Each row of a before or after table is a point. One or more steps were done to the points. Then noise was added and the rows were shuffled. The steps act on how far a point lies along the listed directions, d1 being the first. Name the steps. A step turns or swaps two directions, mirrors them in a line or flattens them onto one, adds a multiple of one to another, or multiplies one. Angles are multiples of 10 degrees, from the lower direction toward the higher: turns from -170 to 170, lines from 10 to 170 but not 90. Use the fewest steps. Two steps may share a direction if one is a turn and the other turns, adds or multiplies; they go together, in the order done. Otherwise the lowest direction goes first.
(in the rows, 128 means zero)

Directions:
(1): [140 163]
(2): [ 93 140]
Before, 9 rows:
[[148 121]
 [117 128]
 [136 150]
 [165 130]
 [134 123]
 [113 110]
 [143 113]
 [163 113]
 [156 111]]
After, 9 rows:
[[191 107]
 [131 127]
 [144 126]
 [108 139]
 [165 117]
 [170 115]
 [113 136]
 [202 104]
 [188 106]]
Steps: multiply d1 by 0; multiply d2 by 2

Directions:
(1): [115 146  80 130]
(2): [165 164 131 118]
(3): [163  96 107 134]
Before:
[[148 154 125 121]
 [124  79 102 151]
 [153 136 124 129]
 [142 142 124 133]
 [113 111  88 149]
 [108 116 110 135]
 [140 116 148 132]
 [101 129  90 131]
 [131 117 129 130]
 [152 127 129 120]
 [ 88 142 132 130]]
After, 11 rows:
[[196  64  40 152]
 [144 135 159 124]
 [176 123  71 143]
 [ 52 206 155 118]
 [138 167 101 120]
 [160  92 126 125]
 [132  96 124 139]
 [148 127 138 132]
 [140 107 113 134]
 [165 102 133 136]
 [132 141 102 130]]
Steps: turn d1 and d2 by 70 degrees; multiply d3 by 3

Directions:
(1): [108 127 129 177 143 176 138 140]
(2): [139 115 145 134 186 106 157 114]
(3): [127 112 163 163 122 105  82 115]
(4): [107 104 172 109 117 127 145 171]
Before:
[[117 111 136  92 134 134 174 165]
 [147 133 142 101 143  93 147 149]
 [133 122 162 104 118  47  91  95]
 [114 107 145 152 149 130 143 135]
 [122 103 166 142 101 100  84 120]
 [104 142 125 146 107 138 100 127]
 [108 141 100 136 108 146 131 151]
 [112  82 167 124 150 152 182 178]]
After:
[[102 137 139 136 101 130 103 140]
 [112 135 114 113 102 126 133 156]
 [156 155 105 145 161 119 138 121]
 [139 113 136 110 134  84 131 117]
 [110 137 128 208 157 133  98  85]
 [154 141  80  94 143 114 150 101]
 [126 119 140 169 107 118  79  98]
 [182 124  96  72 139  68 137  89]]
Steps: turn d1 and d4 by 140 degrees; add -0.3 times d2 to d1

Directions:
(1): [139 151 112 139 102 155 173 124  89  89 122]
(2): [128 151 121 160 145 154  66 113 121  98 127]
(3): [116 133 110  85 140 118 127 146 162  75 102]
(4): [130 146 119 155  69 112 114 144 154 141  92]
(5): [ 90 117 116 155 162 116 144 117 110 139  73]
Before (11 x 11):
[[ 95 156 126 160 136 119  75 132 146 112 108]
 [108 122 127  97 127 107 128 133 154 141 120]
 [102 123 130 127 118 107 148 136 142 140  82]
 [158 121 151 174  74 140 153 111  98 188 143]
 [111 141 126 131 136 136 105 128 159 142 104]
 [109 134 124 107 173 170 183 109 108  88 119]
 [ 97 133 116 130  95 122 153 130 133 116  84]
 [151 122 143  74 150 153 159 123 136  89 179]
 [106 107 126 123 183 144 107 115 132 114 133]
 [133 158 120 227 118 157 104 105  80 148  93]
 [109 107 135 175 128 117 122  93 113 174  98]]
After (11 x 11):
[[127 128 133  85 117 147 152 124 124  96 158]
 [107 107 130 129 163 128  84 124 157 132 124]
 [102 154 126 142 168 148 110 118 106  81 139]
 [124 118 140  89 148 135 164 125 116 112 145]
 [135 102 148 132 156 147 133  84  92 147 167]
 [114 139 123 123 161 158 136 116 126 117 118]
 [134 130 150  87 118 132  93 140 204 141 153]
 [176 152 143 166 140 186  93 102  78 127 196]
 [100 124 119 102 142 119 154 125 126 125 110]
 [160 120 152 167  84 149 164 107  84 177 154]
 [121 129 131 129  90  95 111 149 198 146  85]]
Steps: turn d1 and d5 by -110 degrees; turn d1 and d4 by -110 degrees

Directions:
(1): [131 175 171 128 105 100  86 119 127 177 130 136 122 127]
(2): [ 88 112 155 178 166 119 140 107 152 133 126 157  98 139]
(3): [186  97 165 158 117 146 132 111  89 126 130 124 120 156]
(4): [122 149 162 117 106 141 116 120 147  63 108 106  89 118]
(5): [ 91 127 147 116  88 146 170  90 131 143 107 117 165 151]
Before, 13 rows:
[[139 111 115 111 157 130 146 136 138  94 122 128 108 121]
 [138 126  82 105 150 139 125 167 131  97 136 114 139  99]
 [117  79 203 183 141 131 155  90 130  63 116 142  65 146]
 [159 130 114 117 150 120 100 155 143 152 151 123 113 146]
 [128  79 173 180 118 159 194  88 105  49 112 125 127 155]
 [160 141 109 107 124 133 112 166 112 132 131 121 124 118]
 [150 107 162 167 134 155 154 123 134  59 117 125  73 143]
 [163 137 139 115 123 136 101 146 119 100 123 112  93 131]
 [204 128 102 138 141 111  70 147  89 126 157 125  94 122]
 [179 117 116 158 143 115  92 139  93 155 152 161 131 136]
 [144 148  63  88 138 113  98 185 138  86 139 128 122 108]
 [114 153 112  92 122 141 143 134 136  99  98 107 123 128]
 [186 105 170 205 151 104  72 120  88 189 158 169  98 159]]
After:
[[105 145 125 116 136 136 149 119 137 131 102 128 124 141]
 [193 114 106 132 142 149  94 138 109  44 131 102  66 117]
 [195 121 123 138 130 122  64 153 109  91 147 121  78 119]
 [182 116 116 136 141 131  98 144  98  95 146 136 118 126]
 [126 104 140 137  90 136 191  98  86 134 129 125 195 154]
 [122  98 104 135 152 148 155 140 138  97 132 116 133 122]
 [119 111 100 133 147 132 137 149 150  47 119 135  98 137]
 [125 105 117 112 151 142 162 132 138 103 114 128 132 128]
 [155 120 116 119 150 135 111 142 150 102 144 114  98 150]
 [143 126 132 125 109 156 161 130 131  74 112 112 116 136]
 [120 117 154 112 106 130 149 111 122  83 118 114 123 114]
 [155 124 128 131 133 142 128 152 121 105 119 124  99 128]
 [151 124 142 117 120 147 109 143 121  64 116  95  83 128]]
Steps: turn d1 and d5 by -40 degrees; add -1 times d5 to d4; flatten d2 and d3 onto the line at 120 degrees

Directions:
(1): [121 113 122  90 101 173 121 104 124 183 124 100 127 108 131 144 179 108
  94 125]
(2): [150 161 118  84 124 115 106 128 120 133 126 126 189 126  87  89 119 150
 109 166]
(3): [162 115 180 155 124 112 118 126 137 144 124 130 107 175  65 137 161 115
 125 145]
(4): [115 127 145 115  79 171  98 161 100 105 172 147  96 119 106 146 107 159
 129 142]
(5): [146 121  83  98 126 126 124  87 120 134 108 137  86 166 116 119 131 186
 151  97]
(6): [136 141 141 132 153 135 123 137 179 171 147  95  82 114 150  99 105 160
 127 168]
Before, 8 rows:
[[133 128 154 149  99 111 122 133  92  75 112 177 172 136  85 172 131  83
  133 125]
 [158 124 136 141 130  73 118 114 119 119 118 134 118 181 108 137 126 164
  154 100]
 [131 138 109 109 153  72 135 118 126  95 118 148 180 159  97 101 119 153
  145 148]
 [146 110 196 170 147 108 131 130 146 149 139 122 103 145 106 135 161 104
  129 126]
 [104 140  88 136 138 136 142 118 115 106 129 145  88 133 172 135  81 168
  163 102]
 [142 115 131 140 135 135 138 119 163 166 118 109  75 127 155 149 156 126
  140 111]
 [166 131 159 128 130 140 123 111 133 148 129 112  80 144 117 109 138 151
  134 137]
 [ 94 141 117 155 137 143 139 167 139 102 158 122 112  93 182 121  87 121
  142 132]]
After, 8 rows:
[[136 164 133 125 148 144 109 140 191 154 156 111  73  94 160 104  54 188
  141 189]
 [134 155 138 124 141  98 111 157 152 132 161 106 122 118 158 100  71 191
  142 153]
 [157 152 170 173 164  99 131 125 159 154 133 120  91 167 103 116 111 138
  139 169]
 [157 135 156 176 158  92 134 132 164 136 122 118 100 170  98 108 138 117
  142 145]
 [144 144 117 104 127 124 136 103  93 111 108 129 177 111 139 108 138 114
  125 110]
 [153 132 122  95  92 119 113 127  91 110 102 151 192 133  80 150 169 104
  113 113]
 [126 150 112  82 128 115 111 127 101 121 141 139 190 103 119  91 118 151
  119 136]
 [ 83 127 137 145 154 126 137 160 172 113 176 123  65 109 181 117  74 181
  161 160]]
Steps: turn d4 and d6 by 150 degrees; add -1.5 times d1 to d6; turn d2 and d3 by -140 degrees; multiply d5 by 0

Directions:
(1): [182 145 100 159 104 125 147 139  79 131  84 108 170 164  99 100 112  87
 138 103 121 123 116 108 136 152 130 139  90 113  95 130]
(2): [127 179 169 139 110 124 129 147 160 108 150  97 125 160 112 136 101  94
 147 173 138 124  88 106 155 102 119 107 137 143 139  65]
(3): [140 114 145 159  72 117 160 163 128 127 131 105 142 134 180 127 127 137
  99 115 141 109 156 124  78  57 130 108 145 100 120 136]
Before (8 x 32):
[[116 151 155 103 174 116 118 115 168 107 136 137 112 137  96 132 102 107
  182 183 137 131  87 121 174 153 115 123 138 158 143  81]
 [147 179 151 140 107 120 117 140 140 118 133 106 147 174 114 126 103  90
  139 146 130 126 107 104 142 117 120 128 120 135 132  81]
 [123 150 142 105 149 139 114 116 135 112 137 148 108 135  99 137 116 124
  156 151 128 139  90 119 162 150 124 121 138 144 137 105]
 [133 149 133 137 118 127 132 146 143 115 127 118 130 140 129 142 125 113
  143 143 127 129 112 119 150 128 133 133 128 140 138  94]
 [128 116 154 146  97 122 138 130 127 128 136 117 129 145 171 135 125 162
  103 113 133 114 137 119  95  74 126 116 154 113 125 136]
 [115 133 148  81 178 146 104 100 134 128 142 129 109 115 111 128 135 129
  146 172 142 133 102 125 155 163 128 129 130 162 131 123]
 [133 106  78  93 181 149 119  80  82 160 107 171 138  96 108 109 149 157
  129  88  95 144 157 153 142 206 123 166 100 141 125 191]
 [125  49  71  95 194 146  94  81  98 161 116 188 105  69 137 123 160 176
  135  69 105 153 199 165 133 201 157 179  98 137 102 223]]
After, 8 rows:
[[ 97 137 175 103 160 113 125 126 190 106 156 136 100 124 132 144 109 130
  163 188 145 126 104 128 147 110 116 109 162 153 154  84]
 [107 137 158 104 136 135 120 125 153 110 154 146  97 123 130 147 121 143
  140 156 137 134 105 124 140 113 125 108 160 140 146 107]
 [108  36  90  95 181 142  98  93 118 159 136 187  92  57 171 134 167 197
  118  75 112 147 216 173 108 161 157 165 121 131 112 226]
 [134 169 166 141  98 116 121 146 156 116 147 104 138 166 139 134 108 104
  127 150 136 123 120 109 124  87 120 117 137 130 138  82]
 [ 97  79 116  91 155 142 131 100 124 156 146 169 114  71 178 131 162 199
   96  98 112 132 191 166  93 124 123 140 146 130 146 197]
 [102 124 163  81 168 143 109 108 150 127 156 127  99 105 138 136 139 144
  133 176 148 128 115 131 137 132 128 119 147 158 138 125]
 [162 143 117 146 123 129 127 111  86 132  98 120 152 170 105 114 112 121
  137 102 117 125 104 106 143 153 125 141 109 124 104 132]
 [129 146 138 138 114 125 134 149 148 114 132 117 127 136 139 145 125 119
  138 143 130 127 117 120 143 117 134 129 134 138 142  95]]
Steps: swap d1 and d3

Directions:
(1): [136 174 172 138 152 156 157 131 108 142 145 110 117 163 134 121 145 129
 146 152  83  87 122 152 141 149 119 153 179 178 146 117 170 136  98 189
 142 161 120 139 110 143 119 150  95  84 119 142 146 130 115 167 106  92
 128 109  94 130  99  97 123 103  79 108]
(2): [132  92 150 132 152 140 113 101 105 127 152 100 145 124 142 176 102 159
 138 134 144  82 124 121 136 129  95  86 104  90 100 123 146 137 109 120
 126 151 137  81 188 143 103 144  84  83 173 138 131 162 166 134 149 178
 125 103 112 104 130 133 171  91 148  93]
(3): [145 122 124 138  90 126  71 120 113 133 198 101 135 137 154 130 186 109
 120 137  77 154  96 115 114  89 137 148 154 113 141 121 119 171 109 101
 110 124 155 104 146 178 139 150 113 156 109 103 133  96 107 147  81 176
 108 148 117 126 127 130 158 171 115 107]
Before (11 x 64):
[[114 126 148 116 128 129 140 124 146 106 133 137 125 122 116 142 129 117
  124 115 125 136 121 130 137 126 120 121 115 107 129 136 121 121 122 114
  133 110 146 118 121 144 138 124 123 138 136 138 121 130 125 113 143 149
  126 118 123 120 127 132 118 120 133 127]
 [111  55  92 106  99  98  85 108 137  97 114 150 151  83 142 155 101 138
   95  88 190 151 157 100 105 105 129  73  44  46 103 133  82 123 153  48
  115 107 141  91 191 117 119 112 138 154 178 125 101 143 171  89 167 193
  116 127 174 115 171 186 147 135 188 148]
 [131 159 122 131  92 128 104 137 148 118 151 126 127 134 132 110 171 112
  118 137  78 160 110 130 125 120 139 167 165 164 174 136 114 133 123 127
  125 105 128 151 108 157 140 133 146 159  94 127 126  84 101 132  90 116
  127 165 135 148 125 106 122 154 115 145]
 [135 145 145 122 180 139 188 139 113 133  76 125 122 118 100 127  58 139
  152 132 149  70 161 133 143 165 120 118 114 147 112 117 153 103 132 170
  126 148 106 138 140 102 111 142 101  71 148 143 130 166 166 109 167  81
  138  81 120 121 111 131 129  60 124 104]
 [107  60  82 130  90  87  46 105 124  99 149 117 133 100 133 143 138 129
  104 103 152 166 136  97 110 100 150  94  95  52 129 122  93 145 138  43
  100  98 143  93 175 133 139 118 164 172 128 110 126 127 129 108 132 209
  130 136 141 109 143 159 156 179 181 132]
 [123 111 117 130 110 120 108 127 130 118 145 134 130 117 138 113 140 117
  110 129 111 149 116 118 110 113 157 134 123 104 140 108 111 136 135 103
  120  97 138 134 121 148 143 114 150 160 109 113 125 106 131 107 123 134
  109 140 134 127 138 126 128 160 141 127]
 [118  79 108 132 133 117  86 112 117 123 153 118 141 107 149 152 107 145
  105 103 134 124 114  89 128 111 111  74  88  69 105 130 123 135 127  78
  123 135 138  88 179 144 110 112 106 107 151 131 122 146 144 125 142 202
  125 128 128 107 146 152 162 123 160  98]
 [115  68  76 112 116 112 110 114 154 120 100 155 153  99 124 159  88 139
  126  93 190 157 138 114 134 116 122  78  62  65 101 146  83 102 162  64
  136  96 132 114 156 108 129 107 177 154 146 121 109 148 148  82 169 173
  133 133 173 101 164 166 142 127 193 144]
 [134 158 129 129  94 134 111 124 121 118 164 118 117 147 143 112 179 107
  127 155  71 147  94 130 116 119 137 174 184 159 150 122 145 147 126 148
  133 121 131 143  84 159 146 130 116 145  86 115 127  97  80 139  78  87
  117 165 123 151 117 117 115 145  86 134]
 [120  69 119 132 131 114  90 113 129 112 134 125 131  95 143 158  99 153
  111 112 162 130 137  96 125 120 118  97  90  57  96 134 115 121 135  69
  116 117 136  91 178 129 123 132 135 129 170 136 111 136 174 105 162 186
  130 125 128 102 161 167 154 119 166 110]
 [100 126 110 131 142 109 135 139 123 118  99 137 132 121 106 132 100 137
  131 136 180 138 160 133 126 152 121 111 112 139 115 134 102 102 134 131
  145 133 118 132 110  99 125 109 133 132 141 140 121 135 133 129 156 114
  138 112 138 132 135 142  98 106 139 141]]
After, 11 rows:
[[126 177 167 145 143 147 149 145 123 136 137 125  95 155 142 101 154 125
  128 142  74 111 128 143 138 154 140 180 196 173 153 122 162 126 104 177
  141 147 112 158  91 139 130 150 128 105 107 150 137 107 117 163 101  77
  134 123  91 129 113 110 102 115  66 114]
 [128 192 192 129 149 167 171 135 101 133 145 121 111 178 148 108 158 120
  136 146  63  71 147 167 137 163 126 163 192 199 166 105 179 138  84 214
  153 177 115 144 106 147 107 158  80  66 129 154 150 128 116 189  94  70
  115  92  93 134  96 105 108  89  53 118]
 [132  76 105 127  85 116  57  94 117 104 183 108 145 104 154 166 149 132
  119 134 126 154  91  97 106  89 118 113 111  65 106 127 117 152 135  69
  112 107 149  83 163 162 134 123 107 152 133 109 115 121 128 103 116 180
  113 167 146 128 147 153 164 142 153 121]
 [124 157 170 149 128 146 101 112  83 129 192  81 112 172 148 128 185 124
  140 153  46  89 122 147 137 138 140 157 207 155 171  97 175 169  74 166
  128 166 128 115 133 170 124 163  95  89  98 137 164 120  98 190  78 137
  128 103  70 112  84  96 143 140  74  92]
 [115 142 162 118 134 136 151 129 139 110 136 133 118 133 118 138 140 120
  128 120 108 129 119 138 141 133 117 134 132 126 138 133 132 122 115 134
  136 117 141 127 110 149 138 127 116 125 131 143 126 129 123 122 137 134
  128 116 115 123 119 124 111 114 117 124]
 [128 145 101 111 155 112 196 160 147 125  28 166 110  99  78  90  55 117
  136 111 176 128 178 127 133 161 151 132  95 156 120 129 117  79 175 145
  122 111  96 177  96  70 136 110 160 130 120 136 114 143 149  75 175  50
  146 106 154 141 126 147  88  93 142 147]
 [134  98 126 131 103 129  67 105 127 112 177  98 152 115 147 166 141 144
  122 132 110 132 104 112 125 103 108 112 119  95 134 134 112 143 112  87
  111 112 143  89 183 171 116 144 112 136 146 128 122 116 145 123 113 194
  122 151 131 121 140 126 175 129 157 112]
 [130 120 152 142 130 141 108 114 107 126 174 107 132 136 154 139 140 135
  124 143  91 104 107 126 119 122 135 125 141 105 138 103 141 149 109 129
  128 127 139 110 145 166 126 137 108 116 125 121 134 122 141 132 118 143
  109 118 107 112 123 113 149 131 124  96]
 [124 179 136 139 132 136 137 147 119 140 152 128 111 154 143  85 161 109
  116 126  57 129 109 128 133 134 140 154 183 176 163 123 151 138 115 162
  139 151 120 158  84 148 128 120 116 109  85 133 143 107  82 171  86 101
  125 137 104 138 105 111 107 139  79 112]
 [100 140 127 133 160 119 149 140 117 123  98 133 125 134 108 135  95 144
  142 143 177 114 163 142 136 165 117 112 124 154 113 131 118 101 127 154
  152 148 112 135 113  99 115 112 114 105 150 148 125 145 134 143 162 105
  139  99 125 128 127 130  95  87 127 133]
 [133 174 170 133 166 172 178 126 112 151 127 121 126 173 132 139 123 137
  163 144  89  67 126 170 163 167 107 138 175 181 144 120 172 113  96 201
  169 167 112 147 107 134 111 150 108  58 121 155 146 147 117 164 121  78
  132  93 100 107 101  97 122  74  83 104]]
Steps: turn d1 and d2 by -160 degrees; multiply d3 by 1.3
